Rows are points. The last column is the point's height on a tilted bowl or saddle (a function of degree 2), plus a little noise. Count its main directions that bend up, bend down and stay straight.

Points (16 x 4)
[[ -1  46 -56  20]
 [-31   6  29   4]
 [ -8  20 -25  -8]
 [ 25  33 -44  12]
 [-29  13  30   5]
 [ 59  16  -9  33]
 [-44  -1 -25   8]
 [ 24 -33  45  37]
 [ -2  22  42  12]
 [-55 -47 -37  47]
 [  3   6 -26  -9]
 [ 21  -8  38  18]
 [ 74  -5 -23  53]
 [ 46  74 -19  55]
 [ 38  18  -4  11]
 [ 85  39   7  90]]
Directions: 3 up, 0 down, 0 straight

Points (22 x 5)
[[-28  -5  -1  46 -40]
 [-46   5 -41  17 -25]
 [ 28  -6 -75  -6 -69]
 [ 46 -24  22 -57   8]
 [ -9 -44  55 -11 -17]
 [  8  77  -7  21  11]
 [  5 -14  65 -66 -32]
 [ 43  -5   2 -25  11]
 [  0  31 -40 -27 -22]
 [-49  60  37  49 -38]
 [-19  -3  -8  11 -14]
 [-11  27 -26 -27  -8]
 [ 75  27  47  23  68]
 [ -2   1 -43  16 -35]
 [  4 -41 -34  -5   6]
 [ 53 -49  -4 -20  38]
 [ 32  12 -36  47 -40]
 [ 25  10  49  -8   9]
 [-56 -84  19 -13  27]
 [ 12 -13   8 -41   3]
 [-27 -12 -38  73 -76]
 [  5  -9 -55   2 -36]]
Directions: 2 up, 2 down, 0 straight

Points (41 x 7)
[[ 15  32  30 -63   5  -5  35]
 [-22   8 -52  71 -37  47  75]
 [  9  44  13 -59  25 -53  33]
 [ 37  46  23  17  -9 -10  16]
 [ -8  11   2  61   4  13  29]
 [  7  23 -58   4  -3   4  10]
 [ 10 -23  45 -34   1  27  22]
 [ 51  16 -13  -6   6  51  36]
 [ 10 -12   4  19 -45  38  19]
 [ 27 -56  52  28 -46 -48  29]
 [  0  24 -55   6 -26  29  22]
 [-16  26  -4  42  33  16  28]
 [ 13 -33 -31   4 -15  15  11]
 [-21 -41 -27 -47 -11 -13  21]
 [ 39   3  24 -22 -21 -22  14]
 [ -4 -13  11 -16  27 -11  10]
 [ 20 -27 -29   0  -6 -11   7]
 [ 18   8  41  20  32  22  32]
 [ 56 -69 -22 -27  32 -32  22]
 [ -9 -47  31 -36 -17 -25  17]
 [ 36 -23 -43 -37 -22  85  40]
 [ 22 -15 -13 -22  25  61  38]
 [ 30 -25   5  41 -17  21  20]
 [ 36   0  95  -1  79  41  95]
 [-10 -39  72  -5  57  32  35]
 [  9  16  29  -5   3 -18   9]
 [  1 -48 -24  -9 -11  18  13]
 [ 37 -20  44  47   2  44  42]
 [ -4   0   1  -8 -78  64  29]
 [ -6 -15 -50 -39  29  42  30]
 [ -6  40  48   6 -10  -3  11]
 [-11 -52 -19  27   8  20  22]
 [-40   7 -54  -4 -26  32  37]
 [ 18 -10  -4  26  34  44  36]
 [ 28 -11  11 -33  -8 -45  20]
 [-38  11  63  23 -13 -26   6]
 [-82 -50 -20 -26 -40 -42  61]
 [  0   2  24 -10 -82   9   6]
 [-10 -47  56   5  66 -41  18]
 [ 20 -58 -42 -41   4 -37  21]
 [ 10  78 -51  -1 -50 -58   2]]
Directions: 3 up, 0 down, 3 straight

Points (75 x 9)
[[ 22 -17 -20  10  -1 -26  13   5 -10]
 [ 31  -8  14   4  11  17  18   7 -13]
 [  3  23  15  10  -3  18 -22 -27   6]
 [ 35 -19  43  -8 -39 -44  42  60 -95]
 [-12 -38 -23  29  -2  44  11   3 -14]
 [ -2   1   7 -20   6 -13  19 -17  -4]
 [-19  -7  -3  14  17   2   3  41   1]
 [ 40 -34 -22  23  38 -16  -9  20 -32]
 [ -1  27   6  12   8 -11   3  19  -8]
 [-18 -24  -3  26  -2  -2 -10  -1   1]
 [ 18  11  14 -22  31 -14   5 -18  -9]
 [ 25 -19  55 -25 -15  16  23 -33 -39]
 [  3  29  57 -23   4 -24 -26  29 -51]
 [ 20  -2  -3  16 -17  -2 -12 -43   8]
 [-32  23  39  -7 -42  17  10   4 -34]
 [ -3  -6  25  -1 -23  -8 -43  18  -8]
 [ 21  26   3 -17 -29  14 -11   4 -14]
 [-30 -16  23   7 -48 -40  33  35 -24]
 [-11   0   4  21 -20  -8 -53  14 -10]
 [ 19  20   2 -27  48   0  21   9 -20]
 [-10 -35  -1 -55   0 -16  11  -7   2]
 [ 30   3  10  -9 -31 -22   5   2 -21]
 [ 89 -13 -16   8  19  42  -2  42 -77]
 [-36  22   8 -10  -1 -49  14  28  -8]
 [ 12 -35 -20 -30  -4  32 -11  41   8]
 [  5  -4 -43 -12  60  34 -27 -22 -13]
 [ 24  29  65  29 -17  16  11   7 -55]
 [  3  95 -11  11 -12   5  -4 -11 -46]
 [ 48 -11 -25  12  84   1  22  12 -46]
 [ 47 -52 -27   8  -6 -24 -23 -34 -30]
 [-21   1 -24  -9 -26 -12  30 -24  -9]
 [  0  31 -30  -9  -8  31  37  -5 -12]
 [ 17   3  13  32 -27 -11   8 -42  -3]
 [ 47  62  -8 -12  29 -10  25   8 -39]
 [ 22 -17 -11  19 -17  -6  -3 -11  -2]
 [  5  23  -2  16  16  21  10  -8   6]
 [-10  19  66 -16  -3   4  46   4 -69]
 [-12  10  54   3  51  13 -35   1 -41]
 [ -3 -56  15 -29  14   2 -45  10 -11]
 [-21  16  21 -56  15 -19   1 -56 -37]
 [ 14  -1 -30 -31  24  -1  28  18  -3]
 [-31 -17  14  -8  -3  -3 -67 -15 -15]
 [-15  40  28   3   7 -13   5 -58 -10]
 [ 18   2  18   3  21 -14  44  -8 -24]
 [ -7 -11 -15 -12  24  33   5   1   4]
 [-29  12  41  12  44 -10 -14   7 -33]
 [ 58  29  20 -11  -6 -11  29   6 -49]
 [ -2 -64 -58  11 -35 -51 -50 -13 -48]
 [  4 -28 -21  -2 -41 -11  10 -41 -16]
 [-11 -40   0   7 -26 -29 -33   1  -4]
 [ 26  27  23  33  29 -14   6 -35  15]
 [ 62  41  39 -19   9  53 -29 -36 -17]
 [ 23  45  38  63 -16  12  16  30 -66]
 [ 16 -13   5  12  -4   9 -13  30  -7]
 [ 40 -45 -30 -27  13 -27  33  -3 -36]
 [ 28 -56  -9 -33 -11 -13   8   4 -14]
 [-44  10   3  10  34   3  20  56 -15]
 [-19 -43  21 -54  24  15  43  22 -28]
 [-34 -15   6  15  38  -9 -18  13 -11]
 [ -1  69  10  36 -10 -12  -7 -15 -25]
 [-21   4 -44  51   8  -3 -63 -14 -33]
 [ 17  12  -6  22  50  -7  11  18 -17]
 [ 42   6  28  30  61 -34  39  19 -73]
 [-43  18   0  33  13  36 -14  -2 -13]
 [ 32 -16 -25  17   9  19   8  -8   1]
 [-17  13  42  19   8 -15   2  29 -30]
 [ 28   7  12 -58  -6  26  -2 -40 -18]
 [  5  13  25  32  21 -26  19 -43  -2]
 [-26  -4 -15 -39   8   8  20 -27  -1]
 [-18 -27   0  -3 -12  16   4 -11   4]
 [ -4  45  -1  21   4  -7 -21 -87  12]
 [ -6 -59 -57  25  26  31 -25  20 -32]
 [-19 -14  14  -4 -59  43  -2 -25 -29]
 [-26  10  33 -15   7  17  13 -23 -15]
 [-18 -36 -10 -49   8   0 -11 -15   7]]
Directions: 1 up, 7 down, 0 straight
